Each row of a before or after table is a point. One or more steps were done to the points. Then noise was added and the rows were shuffled. The steps act on columns, c1 being the first. What was done? A step turns or swaps two columns, mirrors them in a line or flattens them onto one, adds a multiple of one to another, or multiplies or shifts one. Angles are multiples of 10 degrees, from the lower column toward the higher: turns from -170 to 170, lines from 10 to 170 but not 90. Use the fewest steps. Two steps may share a column if one is a turn and the other turns, adds or multiplies; they go together, in the order done. Otherwise the lowest column goes first.
In the rows, zero is written as 128.

Before (13 x 2):
[[167 167]
 [130 124]
 [106 165]
 [ 60 134]
 [ 72 159]
 [119 102]
 [ 95  92]
 [ 98 170]
 [ 93  93]
 [154  55]
 [216 136]
 [116 125]
 [112 162]]
After (13 x 2):
[[119 121]
 [ 76 101]
 [ 84 103]
 [123 130]
 [172 151]
 [ 87 106]
 [114 122]
 [129 121]
 [121 119]
 [130 126]
 [ 97 120]
 [104 115]
 [198 165]]
Steps: flatten c1 and c2 onto the line at 30 degrees

Before (12 x 3):
[[ 95 159 192]
 [160 118 142]
 [162  85  68]
 [ 94 130 130]
 [170  92 109]
 [127 108 111]
 [ 43 151 129]
 [144 159 115]
 [ 82 138 165]
 [156  71 113]
 [153 118 113]
 [108 144 156]]
After (12 x 3):
[[ 99 141 131]
 [154  80 109]
 [121 111 111]
 [105 169 194]
 [ 89 152 166]
 [148  72  68]
 [113 152 156]
 [ 54 180 129]
 [149 110 111]
 [138  64 112]
 [154 152 116]
 [153 104 143]]
Steps: turn c1 and c2 by -20 degrees

Before (13 x 6):
[[159 107 168  85 116  99]
 [123  74 164 156 137  97]
 [171 136 145  72 135 129]
 [176 118 167 110  58 132]
 [140 106 114  98 143 162]
 [ 98 127 148  89  75  90]
 [154 137 118 137 153 168]
 [124  78 127  86  92  74]
 [ 80 134 179 169 115 140]
 [105 107 109 164  57  90]
 [ 93  87 108  97 144 113]
 [124  88 128 101 116 165]
 [179 132 178 119  84 149]]
After (13 x 6):
[[150 174 112  88 115  93]
 [117 131  91  93 113 158]
 [156 173 134 111  86 147]
 [ 96 128  82  97  95  66]
 [134 161 118 111  55 128]
 [ 73 180 132 167 116 143]
 [176 148 135  74 136 118]
 [105 104  94  99 140 107]
 [ 55 110 106 170  53 101]
 [168 115 129 127 151 168]
 [128 165  75 157 138 104]
 [153 110 105  89 147 157]
 [ 58 151 127  93  73  83]]
Steps: add 0.7 times c5 to c1; swap c2 and c3; turn c4 and c6 by 10 degrees

Before (10 x 8):
[[158  73 161 105 131 127 115 155]
 [128 145 122 148 108  59 142  83]
 [129 123 106 100 169  88 167  75]
 [170 106 139  78  96 167  32 144]
 [181 179 141 118 140  98 165  74]
 [142  82 154 155 130  94 169  86]
 [127 114 163  94 121 203  73 135]
 [148 100 124  93  80 138 142 115]
 [176 105 104 148 108 162  91 141]
 [127 146 124 131 128  80 176 130]]
After (10 x 8):
[[ 83 118 107  74 116  89  73 128]
 [ 70 152  85 107 125 128 145 136]
 [ 89 155 143 154 131 163 182 175]
 [120 137 100  95 124  52  73 149]
 [139 117 166 144 131 198 141 152]
 [140 113 129 131 131 176 174 123]
 [ 75 116 134 145 131  95 139 102]
 [120  56 159 122 127 158 219 172]
 [126 131 183 107 123 169 168 145]
 [ 95 136 139  85 121 120 163 134]]
Steps: add 1 times c1 to c7; turn c1 and c2 by -140 degrees; turn c3 and c8 by 130 degrees; flatten c4 and c5 onto the line at 10 degrees; multiply c6 by -1

Before (10 x 9):
[[167 101 163 170 119 126  72 116 110]
 [126 210 141 122 142 154 122 152 146]
 [100 154  59 135 135 138  92 129 147]
 [160 116 125 108 111 130 111 161 179]
 [158 153 149  74 109 125  81 146 101]
 [ 82 135 127  89 129  93 124 170 193]
 [ 91 170 110 135  91 101 119 148 193]
 [171  88 126  48 124  46 108  96 126]
 [116 158  89 113 126  91 130 167 137]
 [ 99 145 149 106  92 116 156 118 113]]
After (10 x 9):
[[100 141  88 185 135 138  59 146 121]
 [160 111 110 118 111 130 110 164  78]
 [ 99 154 124  98  92 116 162 118 143]
 [158 136  99  77 109 126  43  97 121]
 [ 82 135  97 103 129  93 117 175  66]
 [170  84  66  78 123  46 120 137 158]
 [167  83 183 128 119 127  58 115 146]
 [128 204 132 113 141 154  76 135  98]
 [116 156  91 149 127  91 114 123  88]
 [ 91 165 123 146  91 102  91 182  87]]
Steps: turn c2 and c7 by -20 degrees; multiply c7 by 1.6; turn c3 and c4 by -50 degrees; turn c8 and c9 by -110 degrees

Before (8 x 11):
[[118 153 162 133 136  98 242 101 161 132 130]
 [ 89  89 140 129 132  95  95 149 124 228  95]
 [171 167 164 133  69 115 141 182 133 133 133]
 [189  84 169 162 131  98 145  72 121 139  94]
 [ 88 104 106 189 142  95 100 109 103 159 122]
 [115  85 158 128 141 116 118 114 122 142 120]
 [140 137 144 155 123 110 102 153 156 131 101]
 [ 96 135 117 151 140 103  62  74 137 151 140]]
After (8 x 11):
[[191  77 140 162 129 174 146 183 134 123  94]
 [ 93 116 193 188 142 125 108 157 169 111 125]
 [117  87 139 130 132 170 239 113 100 109 129]
 [118 129 120 133 140 161 116 168 148 116 119]
 [ 92 172 161 128 129 158  95 158 183  48  97]
 [169 177 114 133  67 160 136  68 130 120 128]
 [ 93  55 171 159 139 132  64 137 130 101 143]
 [141 153 140 153 127 154 104 106 107 112 101]]
Steps: turn c2 and c8 by -110 degrees; multiply c2 by 1.3; turn c3 and c6 by 120 degrees; multiply c3 by 1.6; turn c9 and c10 by -150 degrees

Before (14 x 12):
[[168 157 140 153 100 164 125 109 150 150 152 114]
 [123 151 138 138 193 112 141 146 132 143 187 110]
 [143 164 137 147 109 135  71 127 161 151 146 179]
 [ 79 154 148  83 157  93 119  83 118  86 116  89]
 [ 74 178 141 109 116  70 107 142  89  72 121  62]
 [ 50 151 111 127 145 125 203 156 111 142 177 137]
 [138 175  67 156 147 152 154 163 149 151 170 157]
 [114 146 119 188 144 171 104 148 106 190 128 159]
 [144 170 162 159 155 148 150 166 142 144 121 166]
 [ 99 120 147  53 186 144 129 165 153  59 144  65]
 [ 88 122 176  99  87  60  84 126  52 100 125 111]
 [152  82 164 214  85  79  65  83 162 110  90 135]
 [155 125 134 160 100  96  97 125 170 190  97 131]
 [142 143  92 138 147 119 160 132  98 141 137 151]]
After (14 x 12):
[[ 99 110  93 108 130  91 150 144 165 167 125 123]
 [140  59 174 183 135 134 113  77 150  73 110  63]
 [172 142 137 158 131  84 179 107 119  87 135  68]
 [118  82  36 105 136  53 152 183 136 109 111 136]
 [121 179 140 101 124 158 141 133 100 135 126 146]
 [115 170 111 121 112  80  97 125 181 146 152 187]
 [104 174 145  64 117 162 107  96 173 150 154 162]
 [187 163 140 115 114 199 154  77 119 143 149 138]
 [ 95 132  93 119 116 130  95 167 158 154 151 111]
 [ 97 188  89 142 143 156 112  98 159 135 107 165]
 [135 179  88  79 133 119  84 105 114 167 118 156]
 [124 134 113 128 125 135 152 112 144 139 145 115]
 [171 149 114 189 123  65 175 110  53 103 142 115]
 [201 124 151 171 144 106 156 144 127 101 109  97]]
Steps: turn c1 and c8 by 160 degrees; turn c2 and c9 by 30 degrees; add 0.7 times c12 to c2; turn c3 and c4 by 130 degrees; flatten c5 and c11 onto the line at 120 degrees; turn c6 and c7 by -70 degrees; multiply c10 by 0.7

Before (10 x 18):
[[150 186 137 116 140 120 167 126 111 117  85 139 146 144 149 101  88 118]
 [ 89 158 136 160 134  54 140 106  93 118 153 147 162 162  49 125  96  94]
 [105 187 137 173  99 143 131 147 121 133 104  95 139 111 194 143 111 108]
 [101 154 133 151 217  91 106 112 111 112 159 149 165 119 180 204 116 104]
 [104 154 132 110 127 172 105 125  94  29 120 140 131 110  96  77  96 134]
 [103 131  62 130 114 117 138 193  84 177 137  94 168 134 153  73 137 102]
 [116 131 114  61 151  93 101 117 101 141 142 138 212 120  71 158 115 174]
 [108 120 162 135 111 181  88  87 108 126  75 129 113 103 143 171 115  88]
 [ 92 173 149 153 140 143  88 129  99 110 103  89  80  72 122 154 161 134]
 [134 147 159 153 168  94  81 125 131 109 151 140 138 129 152 170  85 169]]
After (10 x 18):
[[ 95 185 139 145 140 130 168 133 163 147  98  97 117 116 149 101  88 116]
 [186 154 132 118 216 102 106 143  92 164 122 136 114 151 180 204 116 103]
 [170 173 149  71 139 154  88 127 141  80  92 199 110 152 121 154 160 136]
 [152 132 114 119 151 104 102 139 106 211 107 132 141  63  71 159 114 174]
 [152 132  60 136 113 128 137  61 105 167  89 183 176 130 154  72 135 100]
 [204 159 135 162 135  65 139 149  92 161 104 151 117 161  50 125  95  93]
 [163 119 163 102 110 191  89 170 172 114  90 148 126 135 142 170 117  88]
 [151 187 137 110 101 153 130 108 147 140 115 179 133 175 194 143 110 108]
 [123 147 158 131 168 103  80 129 107 137 138 112 109 153 153 169  86 171]
 [175 153 132 110 127 183 105 130 123 133  94 142  29 109  96  77  98 135]]
Steps: multiply c1 by 2; turn c1 and c12 by -150 degrees; swap c4 and c14; shift c6 by 10; multiply c8 by -1; turn c9 and c11 by 70 degrees; swap c10 and c13
